Each row of a before or after table is a point. One or more steps were done to the points. Then noise was added and the rows were shuffled. The steps act on columns, c1 being the first. What was done? A step turns or swaps two columns, mirrors them in a line or flattens them onto one, adds a multiple of one to another, or multiplies or shifts one. Angles are multiples of 10 degrees, from the lower column toward the higher: turns from -170 to 170, lines from 10 to 170 but not 90. Use the fewest steps. Two steps may share a column if one is a turn and the other turns, adds or multiplies; they go together, in the order done. Otherwise the lowest column goes first.

Before (9 x 2)
[[ 0.00 -0.08]
 [ 0.03 -0.12]
 [ 0.20 -0.03]
 [ 0.04  0.08]
 [-0.43 -0.13]
 [-0.19 -0.18]
 [ 0.24  0.26]
 [-0.07  0.00]
 [-0.27 -0.15]]
After (9 x 2)
[[-0.57 -0.30]
 [ 0.00 -0.13]
 [-0.23 -0.02]
 [-1.30 -0.19]
 [ 0.72  0.41]
 [ 0.13  0.13]
 [ 0.59 -0.05]
 [ 0.09 -0.18]
 [-0.83 -0.22]]
Steps: multiply c1 by 3; multiply c2 by 1.6

Before (11 x 3)
[[ 0.13 -0.08 -0.10]
 [ 0.44  0.45  0.40]
 [ 0.07  0.57  0.47]
 [ 0.04 -0.36 -0.07]
 [-0.39 -0.33 -0.37]
 [ 0.37 -0.03  0.48]
 [-0.06 -0.26  0.27]
 [ 0.12  0.66  0.33]
 [-0.64  0.18 -0.16]
 [ 0.77  0.14  0.59]
 [-0.13  0.03  0.03]]
After (11 x 3)
[[-0.46  0.61  0.21]
 [ 0.11  0.12  0.15]
 [-0.80  0.33  0.54]
 [ 0.36  0.44 -0.55]
 [-0.48  0.68 -0.05]
 [ 0.51 -0.17 -0.16]
 [ 0.07  0.28 -0.13]
 [-0.27  0.86 -0.04]
 [-0.19 -0.04 -0.18]
 [-0.61  0.17  0.19]
 [ 0.02 -0.11  0.11]]
Steps: turn c1 and c3 by 110 degrees; shift c2 by 0.20

Before (9 x 4)
[[-0.14  0.03 -0.15  0.32]
 [-0.19 -0.01  0.17  0.04]
 [ 0.00  0.02  0.09 -0.26]
 [ 0.23 -0.27  0.20 -0.27]
 [ 0.00  0.30  0.04 -0.20]
 [ 0.37 -0.10 -0.26  0.09]
 [-0.44  0.37 -0.37 -0.22]
 [ 0.29 -0.31 -0.12  0.06]
 [ 0.38 -0.39 -0.30 -0.07]]
After (9 x 4)
[[-0.31 -0.04  0.05 -0.07]
 [ 0.00  0.90  0.11 -0.13]
 [ 0.59 -0.29 -0.15  0.19]
 [ 0.46 -0.93 -0.07  0.09]
 [ 0.37 -0.80  0.21 -0.25]
 [-0.23  0.09 -0.24  0.26]
 [ 0.00  0.06  0.16 -0.18]
 [ 0.61 -1.18 -0.09  0.11]
 [-0.70  1.10 -0.05  0.04]]
Steps: multiply c1 by 1.6; multiply c2 by 3; flatten c3 and c4 onto the line at 130 degrees
